Rows are points. The points of each table are mixes of a few directions, plus a little noise. How many directions does each table use, and how many do they share? Where both have some left over, give the other angles between the two spaces (their principal angles), to ten degrees, smallest first.

First (4 x 2)
[[-0.60 -0.01]
 [-0.29 -0.01]
 [ 0.54  0.01]
 [ 0.36  0.01]]
Second (6 x 2)
[[-0.07  0.00]
 [-0.59 -0.01]
 [ 0.89  0.02]
 [-0.17  0.00]
 [ 0.21  0.00]
 [-0.28 -0.01]]
Directions: first 1, second 1, shared 1

First (6 x 6)
[[ 0.17 -0.43  0.38 -0.42  0.28 -0.25]
 [-0.05  0.10 -0.02  0.45 -0.44 -0.20]
 [-0.19  0.50 -0.46  0.35 -0.19  0.39]
 [-0.16  0.42 -0.35  0.44 -0.32  0.21]
 [ 0.02 -0.03 -0.01 -0.22  0.22  0.12]
 [ 0.21 -0.55  0.46 -0.61  0.44 -0.27]]
Second (8 x 6)
[[-0.30 -0.53 -0.21 -0.06 -0.19  0.18]
 [-0.11  0.22  0.09  0.30  0.51 -0.28]
 [ 0.60 -0.28 -0.30 -0.23 -0.12 -0.05]
 [ 0.18  0.35  0.23  0.21  0.38 -0.18]
 [-0.38 -0.29 -0.67 -0.31 -0.41 -0.14]
 [ 0.16  0.48  0.65  0.35  0.45  0.03]
 [ 0.15 -0.14 -0.20 -0.03  0.07 -0.12]
 [-0.30  0.19  0.40 -0.23 -0.68  0.55]]
Directions: first 2, second 4, shared 0; angles 60, 90

First (11 x 11)
[[ 0.51 -0.06  0.12 -0.25 -0.09 -0.29  0.37  0.04  0.06 -0.17 -0.13]
 [-0.66  0.07 -0.16  0.32  0.12  0.37 -0.48 -0.06 -0.08  0.22  0.17]
 [ 0.23 -0.02  0.05 -0.11 -0.04 -0.13  0.16  0.02  0.03 -0.07 -0.06]
 [ 0.93 -0.10  0.22 -0.45 -0.18 -0.53  0.68  0.08  0.11 -0.31 -0.23]
 [-0.27  0.03 -0.06  0.13  0.05  0.15 -0.20 -0.02 -0.04  0.09  0.07]
 [-0.27  0.03 -0.06  0.13  0.05  0.15 -0.20 -0.03 -0.03  0.09  0.07]
 [-0.18  0.02 -0.04  0.09  0.03  0.10 -0.13 -0.02 -0.02  0.06  0.05]
 [-0.63  0.07 -0.15  0.31  0.12  0.35 -0.46 -0.05 -0.08  0.21  0.16]
 [ 1.56 -0.18  0.37 -0.76 -0.29 -0.88  1.14  0.13  0.19 -0.51 -0.39]
 [-0.88  0.10 -0.21  0.43  0.16  0.50 -0.64 -0.08 -0.11  0.29  0.22]
 [-0.32  0.04 -0.08  0.16  0.06  0.18 -0.23 -0.03 -0.04  0.11  0.08]]
Second (9 x 11)
[[ 0.23 -0.43  0.35 -0.06  0.14 -0.04 -0.23  0.47  0.31  0.05  0.51]
 [ 0.19 -0.72  0.52 -0.17  0.06 -0.47 -0.28  0.59  0.45 -0.30  0.27]
 [-0.62  0.47 -0.24 -0.29 -0.01  0.27  0.32 -0.31 -0.58  0.19  0.02]
 [ 0.23  0.01 -0.05  0.19 -0.02  0.02 -0.06 -0.04  0.13  0.01 -0.10]
 [-0.01 -0.19  0.25 -0.19  0.20  0.24 -0.11  0.39  0.04  0.28  0.72]
 [ 0.06 -0.28  0.19 -0.06  0.00 -0.23 -0.09  0.20  0.18 -0.17  0.03]
 [-0.13  0.30 -0.17 -0.01  0.04  0.32  0.11 -0.16 -0.23  0.26  0.13]
 [ 0.09  0.07 -0.24  0.26 -0.31 -0.57  0.09 -0.44  0.09 -0.57 -1.12]
 [-0.04  0.77 -0.61  0.33 -0.11  0.45  0.26 -0.70 -0.38  0.27 -0.46]]
Directions: first 1, second 3, shared 0; angles 60

First (10 x 18)
[[ 0.18 -0.16 -0.72 -0.55 -0.14 -0.10 -0.06 -0.09 -0.48  0.01  0.19  0.13
   0.13 -0.37  0.30 -0.18  0.13 -0.11]
 [ 0.40 -0.62 -0.18  0.31 -0.30  0.42 -0.31  0.22  0.10  0.43 -0.39  0.35
  -0.19 -0.10 -0.50  0.08 -0.26  0.33]
 [ 0.19  0.15  0.29 -0.20 -0.88 -0.45 -0.46 -0.21 -0.04  0.56 -0.35  0.26
  -0.44 -0.11 -0.03 -0.37 -0.46 -0.46]
 [-0.23  0.17 -0.07  0.11  0.57  0.11  0.53  0.10  0.16 -0.35 -0.04 -0.60
   0.38  0.20  0.19  0.01  0.03  0.29]
 [ 0.10  0.60  0.28 -0.08 -0.75 -0.64  0.21 -0.14  0.13  0.35 -0.15  0.28
  -0.35 -0.03  0.44 -0.46  0.16 -0.39]
 [-0.24  0.04  0.85  0.29  0.67  0.37  0.62 -0.03  0.15 -0.09  0.19  0.06
   0.34  0.50 -0.15  0.68  0.00  0.45]
 [ 0.09 -0.42 -0.95 -0.20 -0.04  0.09 -0.79  0.11 -0.24 -0.27  0.08 -0.20
  -0.10 -0.45 -0.17 -0.25  0.02 -0.22]
 [-0.12  0.22 -0.25  0.17  0.40  0.04  0.57  0.17  0.16 -0.35  0.14 -0.25
   0.23  0.07  0.31 -0.04  0.47  0.24]
 [ 0.02 -0.31 -0.03 -0.26  0.04  0.14 -0.37 -0.12 -0.27  0.09 -0.03 -0.05
   0.09 -0.06 -0.23  0.13 -0.44 -0.04]
 [-0.39  0.33  0.77  0.42  0.43  0.02  0.05 -0.01  0.33 -0.38  0.38  0.03
  -0.09  0.34 -0.15  0.39  0.35 -0.09]]
Second (8 x 18)
[[-0.31 -0.24 -0.30 -0.14  0.21  0.05  0.12  0.20 -0.14  0.14 -0.06 -0.05
   0.19  0.03  0.03 -0.45 -0.47  0.47]
 [ 0.25 -0.47 -0.61 -0.04  0.37  0.13 -0.10  0.03 -0.15  0.32 -0.50 -0.05
  -0.54  0.14  0.53  0.19 -0.18  0.28]
 [ 0.67  0.02  0.18  0.02  0.19  0.21  0.16 -0.56 -0.27  0.10  0.04  0.32
  -0.25  0.04  0.28  1.35  0.57 -0.30]
 [ 0.17 -0.39 -0.03 -0.37  0.08  0.30  0.31  0.10 -0.16  0.11 -0.08 -0.05
   0.46  0.05 -0.03  0.03 -0.23  0.32]
 [ 0.45  0.27  0.69 -0.03 -0.68 -0.01 -0.13  0.03  0.47 -0.38  0.06 -0.18
   0.20 -0.07 -0.37  0.12  0.58 -0.72]
 [ 0.22 -0.22  0.32 -0.41 -0.27  0.27  0.28  0.19  0.08 -0.10  0.02 -0.16
   0.70  0.00 -0.31 -0.14 -0.06  0.05]
 [-0.64  0.35 -0.20  0.36  0.13 -0.36 -0.22  0.03  0.01 -0.02  0.18  0.07
  -0.30 -0.06 -0.01 -0.49 -0.18  0.08]
 [-0.82  0.69 -0.05  0.61 -0.04 -0.59 -0.41 -0.01  0.18 -0.18  0.34  0.09
  -0.46 -0.13 -0.13 -0.63 -0.02 -0.18]]
Directions: first 6, second 4, shared 1; angles 30, 70, 80

First (11 x 32)
[[-0.58  0.05 -0.04  0.28  0.19 -0.17 -0.23  0.21  0.08 -0.02 -0.16 -0.53
   0.17  0.12  0.03 -0.16 -0.11  0.25 -0.03 -0.32 -0.01  0.12 -0.18 -0.29
   0.05  0.16 -0.39 -0.36 -0.04  0.24  0.11 -0.14]
 [-0.18  0.01 -0.01  0.09  0.06 -0.05 -0.07  0.07  0.02 -0.01 -0.05 -0.17
   0.05  0.04  0.01 -0.05 -0.04  0.08 -0.01 -0.10  0.00  0.04 -0.06 -0.09
   0.02  0.05 -0.12 -0.11 -0.01  0.08  0.04 -0.05]
 [ 2.34 -0.18  0.16 -1.14 -0.76  0.68  0.92 -0.85 -0.30  0.07  0.64  2.14
  -0.70 -0.46 -0.13  0.66  0.45 -1.02  0.13  1.28  0.04 -0.46  0.72  1.19
  -0.22 -0.65  1.56  1.46  0.16 -0.98 -0.46  0.58]
 [-0.52  0.04 -0.03  0.25  0.17 -0.15 -0.20  0.19  0.07 -0.01 -0.14 -0.47
   0.15  0.10  0.03 -0.15 -0.10  0.22 -0.03 -0.28 -0.01  0.10 -0.16 -0.26
   0.05  0.14 -0.34 -0.32 -0.04  0.21  0.10 -0.13]
 [-0.09  0.01 -0.01  0.04  0.03 -0.03 -0.03  0.03  0.01  0.00 -0.02 -0.08
   0.03  0.02  0.00 -0.02 -0.02  0.04  0.00 -0.05  0.00  0.02 -0.03 -0.04
   0.01  0.02 -0.06 -0.05 -0.01  0.04  0.02 -0.02]
 [-0.24  0.02 -0.02  0.12  0.08 -0.07 -0.09  0.09  0.03 -0.01 -0.07 -0.22
   0.07  0.05  0.01 -0.07 -0.05  0.11 -0.01 -0.13  0.00  0.05 -0.07 -0.12
   0.02  0.07 -0.16 -0.15 -0.02  0.10  0.05 -0.06]
 [-0.65  0.05 -0.04  0.32  0.21 -0.19 -0.26  0.23  0.08 -0.02 -0.18 -0.59
   0.19  0.13  0.04 -0.18 -0.12  0.28 -0.04 -0.36 -0.01  0.13 -0.20 -0.33
   0.06  0.18 -0.43 -0.40 -0.04  0.27  0.13 -0.16]
 [ 0.11 -0.01  0.01 -0.05 -0.04  0.03  0.04 -0.04 -0.01  0.00  0.03  0.10
  -0.03 -0.02 -0.01  0.03  0.02 -0.05  0.01  0.06  0.00 -0.02  0.03  0.06
  -0.01 -0.03  0.07  0.07  0.01 -0.05 -0.02  0.03]
 [ 0.76 -0.06  0.05 -0.37 -0.24  0.22  0.30 -0.27 -0.10  0.02  0.21  0.69
  -0.23 -0.15 -0.04  0.21  0.14 -0.33  0.04  0.42  0.01 -0.15  0.23  0.38
  -0.07 -0.21  0.50  0.47  0.05 -0.32 -0.15  0.19]
 [-0.36  0.03 -0.02  0.18  0.12 -0.11 -0.14  0.13  0.05 -0.01 -0.10 -0.33
   0.11  0.07  0.02 -0.10 -0.07  0.16 -0.02 -0.20 -0.01  0.07 -0.11 -0.18
   0.03  0.10 -0.24 -0.23 -0.03  0.15  0.07 -0.09]
 [-0.59  0.05 -0.04  0.29  0.19 -0.17 -0.23  0.21  0.08 -0.02 -0.16 -0.54
   0.18  0.12  0.03 -0.17 -0.11  0.25 -0.03 -0.32 -0.01  0.12 -0.18 -0.30
   0.05  0.16 -0.39 -0.37 -0.04  0.24  0.12 -0.15]]
Second (11 x 32)
[[-0.39 -0.40 -0.17 -0.07 -0.36  0.12  0.15 -0.21 -0.05 -0.31  0.60  0.03
   0.15 -0.06  0.08  0.36 -0.42 -0.25  0.28 -0.36 -0.14 -0.18 -0.40  0.23
   0.21 -0.27  0.16 -0.45  0.19 -0.05  0.24  0.22]
 [-0.07  0.04  0.02 -0.05 -0.06  0.06 -0.11  0.00 -0.04  0.02  0.00  0.01
  -0.01 -0.20 -0.01  0.15 -0.05  0.01  0.09 -0.11 -0.05 -0.03  0.20  0.01
   0.23  0.09  0.04 -0.09  0.08 -0.10 -0.09 -0.12]
 [-0.13 -0.28 -0.03  0.01  0.01 -0.05  0.20 -0.17 -0.02 -0.05  0.18  0.07
   0.01  0.25  0.02  0.00 -0.03 -0.06  0.05 -0.06  0.06 -0.07 -0.24  0.10
  -0.06 -0.25  0.02 -0.13 -0.06  0.15  0.14  0.16]
 [ 0.15  0.56 -0.26 -0.05 -0.58  0.34 -0.41  0.48  0.11 -0.43  0.26 -0.34
   0.28 -0.83  0.08  0.21 -0.54 -0.22  0.03 -0.05 -0.44  0.11 -0.19 -0.13
   0.01  0.50  0.09  0.11  0.44 -0.59  0.01 -0.04]
 [-0.39 -0.22  0.31 -0.14  0.19 -0.02 -0.17 -0.33 -0.25  0.45 -0.25  0.31
  -0.26 -0.20 -0.08  0.46  0.21  0.22  0.33 -0.42  0.10 -0.20  1.02  0.12
   0.95  0.04  0.08 -0.44 -0.04 -0.01 -0.39 -0.47]
 [ 0.89  0.29  0.25  0.32  1.04 -0.56  0.39  0.17  0.21  0.53 -1.03  0.01
  -0.29  1.23 -0.13 -1.31  1.07  0.42 -0.85  1.09  0.60  0.39 -0.17 -0.36
  -1.35 -0.14 -0.45  1.08 -0.77  0.74  0.00  0.16]
 [ 0.37  0.38  0.21  0.06  0.43 -0.15 -0.14  0.17  0.02  0.39 -0.67  0.01
  -0.20  0.10 -0.09 -0.36  0.49  0.29 -0.27  0.36  0.18  0.17  0.51 -0.23
  -0.16  0.26 -0.17  0.44 -0.23  0.09 -0.28 -0.26]
 [-0.37 -0.32 -0.21 -0.08 -0.45  0.18  0.08 -0.13 -0.03 -0.38  0.64 -0.02
   0.20 -0.20  0.09  0.39 -0.50 -0.28  0.29 -0.38 -0.21 -0.16 -0.42  0.21
   0.22 -0.18  0.18 -0.44  0.26 -0.15  0.23  0.21]
 [-0.33 -0.55  0.03 -0.02  0.08 -0.11  0.31 -0.39 -0.09  0.04  0.24  0.21
  -0.05  0.39  0.01  0.12  0.02 -0.04  0.16 -0.21  0.15 -0.17 -0.14  0.22
   0.14 -0.43  0.06 -0.35 -0.11  0.27  0.14  0.15]
 [ 0.32  0.71 -0.23 -0.02 -0.47  0.30 -0.44  0.58  0.15 -0.37  0.07 -0.38
   0.25 -0.78  0.06  0.05 -0.42 -0.15 -0.10  0.12 -0.39  0.19 -0.15 -0.22
  -0.16  0.58  0.03  0.30  0.38 -0.56 -0.03 -0.06]
 [-0.05 -0.21  0.06  0.02  0.17 -0.11  0.16 -0.16 -0.03  0.11 -0.04  0.10
  -0.08  0.29 -0.02 -0.08  0.15  0.05 -0.01  0.02  0.14 -0.04 -0.01  0.05
  -0.04 -0.19 -0.03 -0.04 -0.14  0.20  0.03  0.05]]
Directions: first 1, second 3, shared 0; angles 90

First (10 x 32)
[[-0.02 -0.10 -0.20 -0.16 -0.22  0.43 -0.08  0.02 -0.08  0.05  0.11  0.22
  -0.03  0.04  0.06 -0.06 -0.01 -0.25  0.21  0.07  0.09 -0.08  0.04  0.18
   0.04  0.16  0.18 -0.01 -0.17  0.18 -0.05 -0.02]
 [ 0.13 -0.16 -0.24 -0.04 -0.46  0.66 -0.26  0.01 -0.06 -0.09 -0.09  0.15
  -0.24  0.06  0.01  0.01 -0.13 -0.29  0.31  0.08  0.05 -0.11  0.30  0.31
   0.03  0.13  0.18  0.09 -0.34  0.41 -0.24  0.04]
 [ 0.17 -0.25 -0.36 -0.07 -0.66  0.96 -0.38  0.02 -0.10 -0.10 -0.10  0.23
  -0.33  0.10  0.02  0.00 -0.18 -0.45  0.46  0.11  0.09 -0.16  0.41  0.45
   0.04  0.20  0.27  0.14 -0.49  0.60 -0.33  0.06]
 [ 0.25  0.12  0.35  0.48  0.11 -0.55 -0.07 -0.06  0.15 -0.29 -0.47 -0.51
  -0.18 -0.06 -0.18  0.22 -0.16  0.43 -0.31 -0.12 -0.24  0.13  0.26 -0.19
  -0.09 -0.36 -0.34  0.17  0.13 -0.07 -0.15  0.12]
 [-0.04  0.43  0.80  0.51  1.00 -1.79  0.44 -0.08  0.26 -0.11 -0.27 -0.75
   0.29 -0.17 -0.18  0.17  0.10  0.98 -0.89 -0.26 -0.33  0.33 -0.34 -0.77
  -0.14 -0.59 -0.66 -0.04  0.79 -0.88  0.33  0.04]
 [ 0.22 -0.20 -0.24  0.04 -0.56  0.73 -0.34  0.01 -0.05 -0.15 -0.19  0.09
  -0.33  0.07 -0.03  0.05 -0.18 -0.30  0.34  0.08  0.03 -0.11  0.42  0.36
   0.02  0.10  0.17  0.14 -0.41  0.52 -0.32  0.07]
 [-0.21  0.33  0.50  0.14  0.87 -1.32  0.48 -0.03  0.15  0.11  0.08 -0.35
   0.41 -0.13 -0.03  0.01  0.22  0.64 -0.64 -0.16 -0.14  0.22 -0.53 -0.61
  -0.06 -0.31 -0.39 -0.15  0.66 -0.79  0.42 -0.06]
 [-0.40  0.08 -0.08 -0.45  0.40 -0.19  0.38  0.04 -0.06  0.38  0.57  0.34
   0.45 -0.01  0.18 -0.22  0.30 -0.09 -0.06  0.03  0.18 -0.01 -0.62 -0.17
   0.07  0.22  0.15 -0.29  0.25 -0.40  0.41 -0.16]
 [ 0.10 -0.19 -0.31 -0.13 -0.47  0.76 -0.24  0.02 -0.10 -0.03 -0.01  0.23
  -0.21  0.07  0.05 -0.03 -0.10 -0.37  0.38  0.10  0.10 -0.13  0.26  0.35
   0.04  0.20  0.25  0.06 -0.37  0.44 -0.21  0.02]
 [-0.19 -0.07 -0.22 -0.34 -0.03  0.32  0.09  0.04 -0.09  0.21  0.35  0.34
   0.16  0.03  0.13 -0.15  0.12 -0.27  0.18  0.07  0.16 -0.08 -0.23  0.10
   0.07  0.24  0.22 -0.13 -0.06  0.00  0.12 -0.09]]
Second (10 x 32)
[[ 0.13  0.27  0.57  0.52  0.52 -1.14  0.15 -0.07  0.20 -0.22 -0.40 -0.65
   0.02 -0.12 -0.18  0.21 -0.05  0.70 -0.58 -0.19 -0.30  0.23  0.00 -0.46
  -0.12 -0.48 -0.51  0.08  0.44 -0.45  0.07  0.08]
 [-0.45  0.16  0.07 -0.39  0.63 -0.54  0.50  0.03 -0.03  0.39  0.58  0.24
   0.54 -0.04  0.15 -0.21  0.35  0.08 -0.23 -0.01  0.14  0.06 -0.72 -0.33
   0.04  0.13  0.04 -0.32  0.42 -0.60  0.51 -0.17]
 [ 0.14  0.17  0.39  0.40  0.28 -0.73  0.04 -0.05  0.14 -0.20 -0.35 -0.48
  -0.05 -0.07 -0.15  0.17 -0.07  0.47 -0.37 -0.13 -0.22  0.15  0.09 -0.28
  -0.09 -0.35 -0.36  0.09  0.25 -0.23 -0.02  0.08]
 [-0.17 -0.16 -0.39 -0.44 -0.25  0.71 -0.02  0.05 -0.14  0.22  0.38  0.50
   0.08  0.07  0.16 -0.18  0.09 -0.48  0.37  0.13  0.23 -0.16 -0.13  0.27
   0.09  0.37  0.36 -0.11 -0.24  0.21  0.04 -0.09]
 [-0.17 -0.11 -0.30 -0.37 -0.14  0.50  0.03  0.04 -0.11  0.21  0.35  0.40
   0.11  0.05  0.14 -0.16  0.10 -0.36  0.27  0.10  0.19 -0.11 -0.16  0.18
   0.08  0.29  0.28 -0.12 -0.14  0.11  0.08 -0.08]
 [ 0.13  0.32  0.68  0.58  0.64 -1.37  0.21 -0.08  0.23 -0.23 -0.43 -0.74
   0.06 -0.14 -0.21  0.23 -0.03  0.82 -0.69 -0.22 -0.33  0.27 -0.04 -0.55
  -0.14 -0.56 -0.60  0.08  0.54 -0.55  0.10  0.09]
 [ 0.31 -0.08  0.02  0.31 -0.36  0.24 -0.31 -0.02  0.03 -0.28 -0.42 -0.22
  -0.36  0.02 -0.11  0.16 -0.24  0.02  0.09 -0.01 -0.12 -0.01  0.48  0.17
  -0.04 -0.13 -0.07  0.22 -0.23  0.35 -0.33  0.12]
 [-0.33 -0.08 -0.33 -0.55  0.02  0.43  0.18  0.06 -0.14  0.36  0.57  0.54
   0.29  0.05  0.21 -0.25  0.22 -0.40  0.24  0.11  0.26 -0.12 -0.40  0.11
   0.10  0.38  0.34 -0.23 -0.04 -0.05  0.24 -0.14]
 [ 0.12 -0.20 -0.31 -0.09 -0.52  0.79 -0.29  0.02 -0.09 -0.06 -0.05  0.22
  -0.24  0.07  0.03 -0.02 -0.13 -0.38  0.39  0.10  0.09 -0.14  0.31  0.36
   0.04  0.18  0.23  0.09 -0.39  0.48 -0.25  0.03]
 [ 0.28 -0.29 -0.39  0.01 -0.81  1.10 -0.49  0.02 -0.10 -0.19 -0.23  0.19
  -0.45  0.10 -0.01  0.05 -0.26 -0.47  0.53  0.12  0.06 -0.18  0.59  0.53
   0.03  0.17  0.26  0.21 -0.59  0.74 -0.45  0.09]]
Directions: first 2, second 2, shared 2
